Rows are points. Each copy is the shape, with its points in the same order, turned, moved and blurred by noise. Is it also mirrored, or only turned?

Shape:
[[ -8  46]
 [ 26 -15]
 [-18 -26]
 [ 26 -11]
 [-38  -8]
 [ 19  45]
 [-27  51]]
Copy 1, 7 rows:
[[ -5  42]
 [-28 -23]
 [ 17 -31]
 [-25 -25]
 [ 37 -15]
 [-25  33]
 [ 17  46]]
Copy 1 is: mirrored
Copy 2:
[[-50  -5]
 [ 17  -7]
 [ 11  37]
 [  4 -12]
 [-15  52]
 [-43 -30]
 [-60  12]]
Copy 2 is: mirrored
Copy 3:
[[ 15  40]
 [ 19 -19]
 [-22  -6]
 [ 10 -20]
 [-28  12]
 [ 43  40]
 [  3  58]]
Copy 3 is: only turned

Shape (7 x 3):
[[ -2  16 -19]
 [ 11 -21  -5]
 [-20  22  30]
 [-11 -14  17]
 [ 51 -11   5]
 [  7 -36  -3]
 [-11  17 -11]]
Copy 1:
[[ 11   6  28]
 [ 20 -20  -7]
 [ -7  37  -8]
 [ -7   0 -19]
 [ 60 -11 -20]
 [  9 -31 -21]
 [  0  12  24]]
Copy 1 is: mirrored
Copy 2, 7 rows:
[[  6  22 -10]
 [  4 -19 -20]
 [  9  10  36]
 [ -8 -18  14]
 [ 43 -26 -25]
 [ -6 -31 -21]
 [ -4  20   0]]
Copy 2 is: only turned

Shape (12 x 6):
[[-20  18  17 -34 -22  19]
 [-36 -13  15  17 -21 -12]
 [  2   0  -5  12 -20  -6]
 [  4 -26 -14  10 -24  15]
 [-30  -2  23 -19   2 -20]
 [-30   6   5   9  13  -9]
 [  6  19  -7  25  -2  17]
 [-40 -13  -7   5  25   3]
 [ -2   6  17   9   2  23]
 [  9 -23  16 -34  19   8]
 [-25 -16 -18 -32 -12 -27]
 [  8   5  22 -17  15 -11]]
Copy 1:
[[-27  27  12 -28 -24  13]
 [-17  16 -13 -11  31  27]
 [ 12  17  -6  -8   8   1]
 [ 29   5 -16 -13  -2  23]
 [-38   0  -4 -28  11   2]
 [-30   3 -11   9  12   6]
 [  5  17   7  24  -4   3]
 [-31 -13 -30  10   2  17]
 [ -7   1  20   5  -7  17]
 [ -9 -36   4 -33 -20   4]
 [-18   5 -42 -36  -1  -9]
 [-17 -16  17 -19  -2 -17]]
Copy 1 is: mirrored
Copy 2, 12 rows:
[[-38  16  25   0 -14 -31]
 [-28 -19  20 -10 -30  26]
 [  2  -4  14  12 -13  10]
 [-14 -15  -3  33  -4  11]
 [-27  -8  15 -36 -13  -6]
 [-19  10   5 -27 -17  22]
 [  0  28  13  17  -2  25]
 [-36   8 -20 -22 -11  26]
 [-23  18  20   6  11  16]
 [-27  -9  -5 -14  34 -18]
 [-12 -22 -18 -17 -30 -22]
 [ -7   4  16 -27  20  -8]]
Copy 2 is: mirrored
Copy 3 (12 x 6):
[[ 16  38  16 -45 -20   0]
 [-32   2  16 -19 -27 -27]
 [ -3  -9  -4  -7 -29  -3]
 [-22 -14 -11 -26 -24  21]
 [  2  13  10 -37  -7 -39]
 [-16  17   1  -5   2 -26]
 [ -4  11   1  12 -12  17]
 [-35  17 -14 -24  13 -21]
 [ -6   6  22 -13   1  12]
 [ 15  -9  -3 -55  20   4]
 [  0   7 -33 -48 -25 -32]
 [ 24  -4   3 -23  10 -19]]
Copy 3 is: only turned
Copy 4 (12 x 6):
[[  9  14  60  -1 -28  -6]
 [-38 -16  27  13  -8 -22]
 [ -7  -3   6  28 -18  -6]
 [ -1 -29   7  22 -20  12]
 [-14   7  36 -14   6 -31]
 [-31  17  20   0   8  -7]
 [-16  19   1  21 -26  19]
 [-32  -2  22 -10  22  13]
 [-16  11  13  -5 -31  10]
 [ 21  -7  13 -37  -7  -3]
 [ 12 -15  36  16  27 -23]
 [  6  20   8 -19 -10 -18]]
Copy 4 is: mirrored

Shape (11 x 8):
[[  8 -15 -13  18  15 -37   5  -4]
 [ 20  -5  -3   6  -8 -23 -10   8]
 [ 26 -29 -15 -47 -13  18  -6  15]
 [-54   7   4   2   1   7 -29 -17]
 [ 32  -2   9 -13  -8  15 -12 -24]
 [-14 -17 -10  11  15  20 -25  -8]
 [ 40 -24  17  -5  24  23   4  41]
 [-32 -19 -17 -19 -11  20  -7 -18]
 [  4   1 -10   9  45  14 -31   4]
 [ 31  11  -9  14   0  16  -6   5]
 [-15   3 -12  -6  10 -15   7  -9]]
Copy 1, 11 rows:
[[ 30 -13 -12  13  -1 -28   1   6]
 [ 32   6  -6   3 -21 -18  -9  12]
 [ 39   2 -10 -38 -20  40  -5  20]
 [-18  -3  27 -13  14 -17 -33 -39]
 [ 35  18  23   7 -19  21  -2  -5]
 [  4  -8  -9   2  -4   8 -23 -30]
 [ 22   2 -22  19  -6  42 -20  47]
 [ -6 -16  13 -27 -10  11  -5 -29]
 [ 18  13 -25  16  18   8 -28 -20]
 [ 19  26  -6  23 -24  10  -4   4]
 [  7  -2   4  -9  10 -16   9   1]]
Copy 1 is: only turned
Copy 2, 11 rows:
[[ 22 -14  -9   9   7 -37  -4  17]
 [ 21  -8  12   0  -8  -6 -10  17]
 [  9 -45  -2 -12  -5  49 -19   5]
 [-39 -10  24  -4  41 -24 -41  -9]
 [ 17 -11   9 -10  -8  15 -20 -33]
 [-11 -14   2  25  28   1 -30 -13]
 [ 36 -10   4  11  24  45  21   3]
 [-36 -41   0  -2  20   0 -31 -12]
 [ 13   9 -11  21  44   8 -32  -2]
 [ 10  17  -7   7  -6  14  -9  -6]
 [ -9 -14  -9 -16  20 -21 -14   6]]
Copy 2 is: only turned
Copy 3:
[[ 24   7  -4  27  14  -9   5 -20]
 [ 14   0  10  18 -11 -16   2  -5]
 [ 21 -52   4  -7 -16   0 -26  19]
 [-43   1  -9 -23  -7  17 -10 -42]
 [ 25 -21  30   0 -23  21   0 -15]
 [  5   2 -20 -10 -12  25 -20 -21]
 [ 60  -6   1 -28   8  10  -2  38]
 [-17 -36 -23  -7 -14  17 -12 -21]
 [ 18  15  -4  -7  21  35 -34 -12]
 [ 25   6   7  15 -21  23  -1  10]
 [-10 -13   1   8  19   7  10 -21]]
Copy 3 is: mirrored

Shape, 16 rows:
[[ -3  -2  -2  17 -17  23 -18 -20  -7 -26 -17]
 [-16 -15  21  -8   5  12  17 -16 -19  -6  17]
 [  5  -5 -21   4 -39   1  17   0  21  -5  -4]
 [-10   9   0  21   4   3 -24  45  27 -10 -10]
 [  4 -26   2 -35  11  11  17  12 -27  -5  12]
 [ 18 -22 -14  11 -26  22 -17 -35   7   2  -8]
 [ -3 -19  14 -24  11   2  11  13  -6 -29   2]
 [ 24  -8   9  -3 -23  -5 -15 -35  10   0  -9]
 [  1 -31  -5 -19 -12  11   4 -17 -27  -1  10]
 [  5 -30   5   3   5   8  27  26   6  -3 -18]
 [  5  30  -1  41  19 -24  -7  22  14 -11   8]
 [ 13  14  20  22  -1   1 -15  25 -20 -22 -14]
 [-29  11  -6   0   3 -17 -24   9  29 -11 -18]
 [  6 -47 -17   5 -30   6 -13 -16  16 -25  -7]
 [  8   2  -6 -23  24  23  32 -16 -13 -11  20]
 [ 12   2   2  15 -22  23  -5  -4  23 -11  15]]
Copy 1 (16 x 11):
[[  0  -8  13  -2 -15  36  -9 -22 -16 -12  -1]
 [-16  -2  32 -14  -6  -3  29   5 -10  21  -3]
 [-10  -9  -6   3 -42   8  19 -18  23 -20   7]
 [ 16 -33   0  18  -9  29  -4  40  23 -18  18]
 [-20 -28  -3 -28  -2  -5  39   9  -8  26   3]
 [  5 -15  13  -5 -14  15   2 -53  11  -4   6]
 [-20 -33  10 -24  -8   1  27  22  -8  -1  -4]
 [ 18 -16  14 -17 -18   2  -1 -32  11  -4 -24]
 [-24 -16   6 -20 -12  -2  19 -22  -6  29   0]
 [-15 -37   3  21  -4 -10  34  10   5 -10   1]
 [ 34   6   4  13 -13  -4 -11  40   7 -23  20]
 [ 24 -25  -3   9 -22  17  -2  25 -25   0   4]
 [ -9 -10   6  -3  -5  19 -24  31  33 -16 -14]
 [-22 -37  16  -7 -22   4  -8 -36   8 -18  12]
 [ -6   9   6 -35  12  -1  52   2 -10   4   3]
 [ 19  -9  20  -6 -26  23  15 -13  17 -13  21]]
Copy 1 is: only turned
Copy 2:
[[-14   2   2  25  -9   0 -24 -19 -14 -31 -10]
 [-22 -24  14 -11   8  -3  13 -31 -23   2  -8]
 [ 11   1   5  10  -5  -4  13   1  24 -27   9]
 [-25   1  -1  40  17  23 -18  31  12   8  13]
 [  2 -37  12 -30  20   8  -1 -10 -28   0  14]
 [ 27 -10  -1  29 -24  -4  -7 -22 -10 -23 -15]
 [-19 -33  19 -15  22  -3 -17  -8  -7   0  15]
 [ 22   0  27  18 -23 -14 -14 -19  -3  -4 -14]
 [  9 -24   2 -18  -9  -6   2 -23 -30 -10   5]
 [ -9 -46  15   4  13   6   5  23   2 -16   1]
 [-22  24   9  35  40 -10  -2  29   1  15 -13]
 [-26   9  29  24  16   4 -22  21 -29 -13   5]
 [-25  10  -8  11  -3   9 -28  10  27  19  -7]
 [ 12 -27 -12  23 -22 -24 -18 -14   6 -24  13]
 [  6 -21  11 -21  44   7   7 -32 -15  -9 -15]
 [  4   0  11  39  10   6   5 -22   5 -14   8]]
Copy 2 is: only turned
Copy 3, 16 rows:
[[  2   4  12 -14  -3  31  23 -22   2 -17 -13]
 [-19   0 -18   2 -19  -2   0 -18 -35  -5  -8]
 [ 11 -10  -8   6 -18   8  32  -4  27   8  17]
 [ 13  34  20  14  25  10  -7  13  16   6  17]
 [ -2 -10 -43  -1  -9   0  -2  18 -36 -12   2]
 [ 23 -34  18  -1 -18  25  23 -22   5  -9 -14]
 [ -8   8 -31  -6  -8   5 -12   8 -13 -26  14]
 [ 29 -20  10 -21 -24   1   7 -28   7 -15  -2]
 [ -3 -27 -20  -8 -19  12  16  -2 -33 -13  -1]
 [ -8   4 -18  22 -15  -3  -1  28  11 -14 -10]
 [ 16  37   5  15  35 -26   9 -16  15  -4  11]
 [ 19  41   7  -8   9  -1  13  11  -7 -27  -6]
 [ -9  11  17 -18  27   2 -12  -2  24  13  18]
 [ -3 -38  10   6 -16  33  18  -7  13 -27  15]
 [  3   0 -60   5  -2   3   0 -23 -23  -1  -8]
 [ 23   7   5  18 -14  21  16 -26   4  -1  15]]
Copy 3 is: mirrored
Copy 4 (16 x 11):
[[ 10   8 -20  23  -1  10 -27   1   0 -29  -9]
 [ -2 -16  12 -18   0  22   2 -15 -14 -16 -21]
 [  5  12 -21 -12 -32 -16   3  23  17 -23  -7]
 [ -4  15   8   6  28 -40 -28  29  25  -4 -16]
 [ 12 -29   6 -32  10  13   6  22 -24  -1 -11]
 [ 38  -5 -32  15 -24   6  -7  -4  17 -13  -9]
 [ -1 -27   9 -26  18   8 -11  24  -5 -22  -7]
 [ 24 -10  -6  17 -23  18   0   4  31 -15  11]
 [ 28 -22  -2 -13 -18  15   2   6 -21 -11 -12]
 [  0 -24 -14 -12  16 -19  17  29   3 -22 -25]
 [ -1  35  22   1  35 -36  -2   0  26 -22  12]
 [  6  20  14  23  33   3  -6  31   1 -26  -5]
 [-17  -6  13  10   0 -35 -36  10  19  -8  12]
 [ 39 -21 -22  -3 -26  -9 -27  13  16 -40 -12]
 [  1  -7 -16 -40  16  21  11 -10 -14  -2   6]
 [ 15  21 -15  -8  -3   3 -14   4  30 -13 -20]]
Copy 4 is: mirrored

Shape, 16 rows:
[[-47  -2 -10   9 -11   1  14   7  21  -6  25 -11]
 [ 11   1   1  26  35  -4  14  10   4 -15 -17  18]
 [ 46  14  -1 -33  -7  17  11 -20  -5 -19   4  -1]
 [-29   1 -19  -9   4  -2   6  -3  -7   9   9   0]
 [ 32  17   1 -22 -15  19  -2  11 -25  -8  15  27]
 [ -9 -29   2   4  17  -9  -8   3   5 -29 -10  17]
 [-44   1  -3  20 -13  -2   9 -20  -3   1   7   8]
 [  1  -4 -21   6  -8  10  10  15   5 -17 -14   3]
 [ 32  20   5 -24 -19  35 -12   2 -32 -20   6  -9]
 [-60  26 -10   8 -12   0  -6  -9  11 -12   4  -8]
 [ 41   7   8  -9   3  37  -3  -2 -13 -19  25   4]
 [-12 -10  20  -3  17   1  31  15  -5 -24 -13   2]
 [ -7 -22  10  19  -1   3  13   2   1  -1 -16  -6]
 [ 18  -9  13  19  14 -36   6  19   1 -17  -8   2]
 [ 14 -11   8  15  -1  -7  24   5  -1 -35  -8  22]
 [-44  10   8  -2 -16   8  -3  -1  29  11   0   7]]
Copy 1:
[[ -1  -5   9  -3  14  18  23  15 -20  29  33 -26]
 [ 34 -17   9  -6  -6  18   0  -6   2 -17 -25  -7]
 [  5  44 -19 -23 -15  -7 -10  -3  34  10  -6  17]
 [ 12  11 -10  13  19  10  -8   6 -21  19  16 -11]
 [  7  41 -31 -17   3 -11  11  -6   5 -23   0  16]
 [ 16 -18   0   3 -19  -8  -4 -22  -9  -3   3 -22]
 [  9  11   6  23  24  14  21 -15 -16  27  12 -30]
 [  8  -8 -16   5 -11  19  15  -3  -3   4   8   7]
 [-25  50 -29 -23  -9 -10   5 -10   2  -3 -18  22]
 [-16   1 -11   5  29  27  18  -5 -19  31   9 -41]
 [  1  41  -1 -41 -14  -7  -5 -14   3 -10  -3  22]
 [ 22 -20  -2  -7  -7 -19  13   9 -12  14 -21  -6]
 [  7 -10  19  19  -5  -4  15  -9  -4  10  -3   3]
 [ 12  -8  19  10 -17  -4   3  16   8 -24 -17 -22]
 [ 27   2   0  -4 -21  -4  28  -8  10  -8 -10 -14]
 [-12  -9  -3   9  40   4  21 -10   1  21  27 -15]]
Copy 1 is: only turned
Copy 2, 16 rows:
[[ 11 -12 -20  19   1   8  24 -43   6  21  14 -11]
 [-14  -6  -4  17   4  -3 -11  37  10  10  29  -7]
 [  8  10  32  13   7   4  19  24 -14 -40 -19  15]
 [  4 -10 -13   5  -6   3  -7 -25 -18   4   4   2]
 [ 21   4  42  17 -29  -7   1  16 -11 -20  -1  17]
 [ 10  -6 -19   3   2  -4 -14  11  34 -13  19  -6]
 [-10  -7 -18   0  -9 -19  12 -37   1  17  14   9]
 [  7  -2  -5  13 -12 -12  11   9  -3  -6   9 -28]
 [ 13   6  60   5 -12  -7   3   5  -4 -26 -27  -5]
 [  0  11  -7 -10   4  -4  13 -51  -4  19  27 -14]
 [  1   9  44  30 -14  10   3  18  12 -16 -19   8]
 [  0 -39   6   2   9   2   6  12  13  -7  24  -9]
 [ -7 -24 -12  -2  -3 -11   8   9  18   9  -4  -8]
 [ 21 -15  -5  11  19 -20  -8  38  18  17  15   4]
 [  6 -16   3  20   1 -26  13  28  20 -11  25   4]
 [  7   2 -15 -19 -16  16  27 -25   0  21  16  -4]]
Copy 2 is: only turned
Copy 3 (16 x 12):
[[-51 -15  -7 -21 -12   0  17  27   9 -20   4  -6]
 [ 17   1  -4 -19   8  22 -18   2  21  -9 -25  21]
 [ 11  30   5  34  16  11   4 -15 -33 -15   4   9]
 [-25  -3 -21  -5  -5 -12  20   1  10  -7 -15   8]
 [ -6  29  29  29   1   1  11 -16  -7   9 -11  25]
 [  9 -25  -9   7 -16  17   5  22  13  -4 -12  28]
 [-37  -9  -6 -10 -17  -8  18   1  25 -39 -22   3]
 [ -1  11  -5  -8 -23  13   2  11  -5   1 -15  -2]
 [ -8  25  20  39   1  -6 -19 -18 -31   7 -11  10]
 [-48  -4 -17  -1 -11 -25   1  33  16 -32 -21  -7]
 [  0  19  22  20   8   7 -18 -20 -27  -1   7  32]
 [-13 -17  -5   3   9  41   2   2   7  -4 -26   8]
 [-10 -14 -15  -2 -21  24  -6  -8  14  -8  -7   0]
 [ 28 -25  12  -6  13  15  -5  10  23   3  -9  -6]
 [ 12  -4  19   2  -5  36   3   8   7 -14 -20  12]
 [-48  12 -15   3 -15  -2  -2  22  34 -20   5   3]]
Copy 3 is: mirrored

Shape (17 x 12):
[[-11  14 -13  10   2  -9   1 -16 -12  44  22 -15]
 [ -4   3 -34  30  -3  25 -11  46 -16 -15   7 -24]
 [ 27   4 -11  -2 -17   6  12  18  14  18   1   7]
 [  6  -3  -1   4 -26   3  15 -21 -14  -7  20   5]
 [ 32  19  30  13 -30   6  23  24  17  30  -7 -31]
 [  2 -21  24 -16  -6  49 -16 -25  14  10  -8  35]
 [  3 -33  20  -5 -12  25  -2  30 -26 -35  26   3]
 [  4 -15 -23  -3   6   6  -8  11 -10   2   7  11]
 [  7 -22 -12  -8  30  18  17 -50   7 -22  -8 -11]
 [ 25  11  21 -12  14  17 -32  31   8   8  16  -8]
 [ 13  36 -34 -12 -49   0  12  -9   9  12   1  37]
 [  1  -2   0 -40  -4  47  -8   5  -3 -19   3 -21]
 [ -3  -1   1  -6  22  21 -17   2 -15  18  27 -14]
 [-25 -16  -3   8 -17  -7  30  10  16   4 -23  -4]
 [  0 -14 -39 -11  -2  12  -3  -2  41  -3  10  -7]
 [  9  26  -6   0  -8  -2  11 -12  10   3  29  27]
 [  4  -3 -16  10   9  34  12  24 -10   5  18  14]]
Copy 1, 17 rows:
[[ 28 -11  41  12  20 -17 -14   5  -5  40   6   2]
 [-15  -3   9  13  20 -26 -25 -11 -14 -17  27 -54]
 [ -3   1   9 -19  -1 -31  10  -6 -11  14  31   8]
 [ 30 -23  14   5 -13  -2  -3   9 -22  -9  20  10]
 [ 10  18  24 -31 -21 -31   5 -40  27   5  17   2]
 [-14 -28  20 -57  -1  34   3  18 -21   7   3  18]
 [-32 -15  21  -5 -29  -8 -24  18 -21 -44   7  -7]
 [-11 -11  14   0   9 -16  -1  22 -33   6  11  -9]
 [ 24  20  25  -2  26  38  26  23 -35 -18  -5  13]
 [-40  -9  18 -19  17 -32  -6 -14   0  -6 -15  12]
 [ 12 -35 -20  -2   6  -7  21  -6 -18  30  57  25]
 [-38 -11  33  -1  20  20   1  -9  -5 -30  18   7]
 [ -7  -7  39  -3  29 -11 -24  14  -6   3  -7   3]
 [ -1  17   6   6 -32  15  11   5  -5  22  22 -23]
 [-17  19  17  -2  19   8   7 -14 -52  17  28  -2]
 [ 18 -17 -14   2   9  -9 -10   0 -15  18  17  34]
 [-11   2   0 -14  16 -14 -25  26 -11  -5  24  -4]]
Copy 1 is: mirrored
Copy 2:
[[ -4  15  -8  28  -8 -23  -9 -25  -8  -1 -14  10]
 [ 18 -54  -6 -21 -18  -5  -9   7  10  -7  -6  -4]
 [ 12   3   8   4  14 -11  28  -9   9  -4  10 -25]
 [  6  36 -13 -12  12 -25   8   6  19  -3 -19   2]
 [  1  20  28 -13 -27   6  33 -27  -1  -5  12 -36]
 [ -4  32   2  30  28  20  27  40  29   5 -30 -28]
 [ -3 -10  21 -40  13   0  14  21  48  -5 -38   8]
 [  5 -15   4   8  29 -14   0  10  17   3  -6   7]
 [-15  35  12  11  24 -22 -21  60   0 -27   1  -2]
 [ -5 -12  25  21  -8  23  25   0  42  -8   5   4]
 [ 27  22 -47  12  31 -25  24 -23  21  -8   6 -40]
 [-10  -5  21  11   8  -9  -8  23  55 -27 -21 -31]
 [ -5  -4  14  33  -3  -5  -4   1  22  -8 -28  15]
 [-25   6  -1 -21  29  -4   3   3 -25  -7  -1 -32]
 [-22 -17  -5  21  19 -36  20  25  11 -16  10 -24]
 [  6  25 -27  12  21 -10  28  -9  15 -27  -1   5]
 [ 27 -18   8   6  17  -3  17  10   5 -23 -28  -1]]
Copy 2 is: only turned
Copy 3, 17 rows:
[[-13 -17 -29 -13  20   6  -8 -35  -1 -21 -20 -33]
 [-11  -4 -11  28   9 -24  51   8 -22 -10 -15   4]
 [ 34   1  -3  -4   3  -8   2 -16  -5 -22  13  -7]
 [  1  20 -27 -14  24  -9 -10  -1  14  -2  12  -7]
 [ 43 -19  23 -30  29 -19   1  -8 -31   7  -9 -16]
 [ 11  14 -39 -40 -45  11 -11   5 -14   5  34  -1]
 [  0  23 -31 -16  18 -23  20  33  -6 -18   7  43]
 [ -2   7 -30   8  -2 -10   5 -10   1 -32  10   3]
 [-23 -19 -26   2   8  13 -14   3  14   7  57   1]
 [ 22 -34 -18 -25 -18 -20  17  -5  -3 -10 -17  26]
 [ 35  39   3   1  -8 -10   1 -35  32 -12   7 -38]
 [ -8 -12 -13 -28 -11  -5  28  36  16 -13  23   2]
 [-10 -27 -41 -21   4   5  13  -6  -4 -19 -11   8]
 [-19  14  28   4  11   3 -18   1 -28 -25  18 -11]
 [  9 -16  -6  27 -17   7  -8  12  12 -26  17 -13]
 [ 23  18 -14  -7   4  14 -12 -29  27  -2  -4  -1]
 [ 10  13 -26   0   8  10  34  -6 -16 -20   9   5]]
Copy 3 is: mirrored
